Every row gives one point. Any point is a mix of the corners, with weights that add up to 1. It lies inside the corners' shape when no weight is negative. Is each point inside? If not, which corners have a negative weight?
In the rows, zero is written as 128.

Corners:
(1): [154 142  71]
(2): [82 80 86]
(3): [235  81 170]
(4): [ 86 184 134]
Points:
[ 97 174 128] -> inside
[208 128 161] -> outside (2)
[148 100  94] -> outside (4)
[134 110 158] -> outside (1)
[93 89 91] -> inside
[ 95 171  83] -> outside (3)
[179  81 124] -> outside (4)
[199  92 152] -> inside

Corners:
(1): [167 158 111 175 154  49 157 135  26]
(2): [109  67  92 120  67 182  24 232  88]
(3): [129  55 107 150  89 116  33 105 149]
(4): [119  24 190 166 112 181  14 170 117]
(5): [197  40 130  60  36  72 123 196 117]
(6): [138 172 113  95 158  18 122 230 178]
(7): [159 147 108 103 164 150 112 160 121]
(8): [110 162 122 201  15 108 195  52 156]
(9): [112 151 175  91  76 105  65  97 110]
(10): [ 79 135  94  88 120  83 182 155 118]
Points:
[139 112 121 115 113 110  92 175 123] -> inside
[118  58 124  83  95 133  45 167 161] -> outside (1, 8)
[164 107 138 119 128 114  53 165  93] -> outside (8, 10)
[129 142 126 109 125  67 109 182 146] -> inside
[141 123 131 112 104 101 116 170 113] -> outside (3)
[109 101 133 161 124 150  56 154 102] -> outside (5)
[137 129 114 141 119  79 125 145 100] -> inside
[ 99 129 112 102 108  93 146 148 118] -> inside

Corners:
(1): [146 121 125 166 140 140 140 146 141 196 174 120 150  20]
(2): [174 116 118 159 110 152  40 185 177 171 130  91 147 120]
(3): [156  64 170 151  45 113 117  68  84 102  75 135 127  58]
(4): [114 166  95 208 113 166 112 150 148 225 103  92 123 156]
(5): [116  65 249  85 187 159 123 169  98  79  48 157 180 188]
(6): [ 87 125 215  82 110 180 160 181 111  14  87  96 140 140]
(7): [108  87 164  81 130 111 118 207  61  56  98 168 118 175]
(8): [114 157 109 180 122 174  82 126 202 137 134 192 123 111]
(9): [160 124  87 188 156  99 130 128 221 155 130  95  80 112]
(10): [149 131  56 102 113 138 126 113 182 173 100 119 178 120]
(11): [ 86  99 218  34 132 111 111 139 118 112 126 136 101 166]
(12): [147  59 228  75 107 176 158 155  90  42 150 164 149 230]
(13): [106 147  99 181 151 120  72  92 145 143 162  86 171 124]
(14): [ 57  41 218 108  89 108 156 195 136  69 114 160 177 184]
(15): [ 99  74  48 164 154 203  84 124 185 175 142  93  99 111]
Points:
[122 143 110 134 158 159  99 148 170 137 128  99 130 159] -> outside (1, 3, 14)
[128 113 140 123 151 127  81 114 150 145 116 135 119 165] -> outside (1, 6, 14)
[117 122  95 172 178 130  82 171 164 186 112 133 150 115] -> outside (3, 6, 11, 12)
[124 108 143 131 131 132 121 155 124 131 133 132 137 110] -> inside

Corners:
(1): [130  82 129 129 155  85 190 218 107  88 105  87 142  82 182 176 107 127
 144 132]
(2): [147 110  92 112 174  89  83 105 126 125 101 151 130 100 151  93 101 149
 157 109]
(3): [170 133 129 196 121  93 118  88  94 135 141 155 113 169 153 177 105 114
 149 163]
(4): [151 114 141 155 118  94 109 108 108 122 124 148 131 173 158  98  89 110
 100 118]
(5): [112 149  81 126 155 249  98 203 122 129 110 164 159 209  62  95 139 160
 148 179]
(6): [117 117 133 116  91  88 158 139  86 135 138 135 120 160 127 138 137 136
 145 103]
(7): [124 114  94 180 151  64 153 137 106 123 186 151  79 127 192  79 129 117
 133 138]
(8): [164 127 105 100 116  95 100  98 103 126 108 154 148 112 178  91 121 110
 165 129]
(9): [139 104 120  95 159 115  79 115 102 100 103 161 106 143 180 125 151 119
 131 104]
(10): [227 163 125 248 144 138  97 228 151  73 113 156 135 174  36  95 153 167
 105  85]
(11): [137 217 134 107 105 120 141  53 114 128 131 110  93 193 182 155 111 116
 135 139]
(12): [131 113 143 114 130 108 142  65  97  82 117 162  87 154 178 111 101 147
 172 124]
(13): [139 140  95 119 104 104  86  86  82  19 102 131 112 114  94 111 124 148
 102  93]
(14): [156 125 133 137 158  95 131  78  89 130 108  60 137 144 137  93 159 128
 148 117]
(15): [158 142  88  96 166 149 111  77 161  93 130 161 171 188 142 128 224 144
  76 140]
(16): [164 176 125 102 166  86 153 110 126 131 144 143  78 140 163  86 162 128
 108 196]
(17): [184 174 121  74 100 184  88 115 107  97 242 179 152 146  47 123 130 120
  99 126]
(18): [166 128 151 141  94 102 153  96  89 142 156  88 114  49 146 143 126 122
  99  82]
(19): [149 143 162 188 122  91  76 104 133  84 117 152 148 108 110 109 127 150
 149 102]
(20): [148 121 136 132 139 110  79 105  77 139  98 141 158 167 169 115  98 181
 166 126]
(21): [131  98 116  99  57 152  93 177 112 108 124  32  41 105  82 123 101 158
 150 113]
Points:
[149 119 121 135 144 127 107 135 112 124 122 148 139 147 134 106 128 146
 145 132] -> outside (11, 13)
[154 143 107 122 148 124 126 126 113 102 147 164 131 168 134 118 138 122
 125 142] -> outside (18, 19, 20, 21)
[166 110 136 195 108  65 134 158 109 100 108  98  89  89 122 102 101 140
 144  96] -> outside (5, 9, 11, 15, 17, 20)
[157 162 117 115 113 170 110 163 142 138 139 132 165 156  89 123 138 145
 109 137] -> outside (3, 7, 9, 12, 13, 14)
[157 168 137 169 111 103 126  94 102 107 168 152 113 144 115 100 125 119
 127 128] -> outside (1, 2, 9, 15, 20, 21)
[143 130 123 119 134 105 122 112 106 117 128 134 121 136 153 118 130 134
 134 132] -> outside (10)
[154 139 122 135 128 118 122 115 112 110 141 134 123 141 124 119 129 140
 126 127] -> outside (8, 9)
[155 136 129 134 125 100 118 105 107 106 129 134 114 137 147 123 126 132
 130 117] -> outside (5)
[151 144 117 142 128 116  99 105 116 109 134 146 125 157 118 100 126 141
 138 128] -> outside (1, 9, 18)
